Each point is reached from the start by the listed moves, each made 0, 1 or 2 times, or once backwards (-1), plus a little noise. Is the number of moves made odd or even? Then give how often each move was made.

Moves:
(1): 154,32,109
(2): -66,110,52
Start: -50,78,24
Points:
-200,45,-84 => odd (-1, 0)
37,219,185 => even (1, 1)
-337,265,21 => odd (-1, 2)

Moves:
(1): 107,-40,-3,-37,29,113,-22,26,48,-18,24
(2): 41,171,16,49,32,-84,-21,-50,-14,44,94
(3): -48,-45,120,49,16,29,13,-57,-83,-26,-47
(4): 23,-63,14,137,-19,-17,-33,0,14,24,74
(5): -16,-47,-23,8,77,-31,8,-30,11,-33,17
(6): -30,27,-66,106,3,142,95,16,15,-24,38
(7): 57,-38,-4,15,-64,3,127,-92,6,-51,39
(8): -4,38,48,-1,18,-31,47,141,30,22,75
Start: -50,-114,13,-75,62,49,87,-21,9,20,-48
Points:
-112,76,106,477,93,258,100,179,-18,138,239 => odd (0, 1, 1, 2, -1, 2, -1, 1)
159,-451,126,-254,98,344,391,-48,57,-229,-45 => odd (2, -1, 1, -1, 1, 0, 2, 1)
-142,-689,231,216,-5,-124,217,-511,-168,-168,-119 => even (-1, -1, 2, 2, 2, -1, 2, -1)
61,-297,60,-122,-27,-119,189,267,164,38,131 => odd (0, -1, -1, 1, 0, -1, 1, 2)
74,-281,-38,254,100,594,175,-134,27,-77,26 => odd (2, 0, 1, 1, 0, 2, 0, -1)
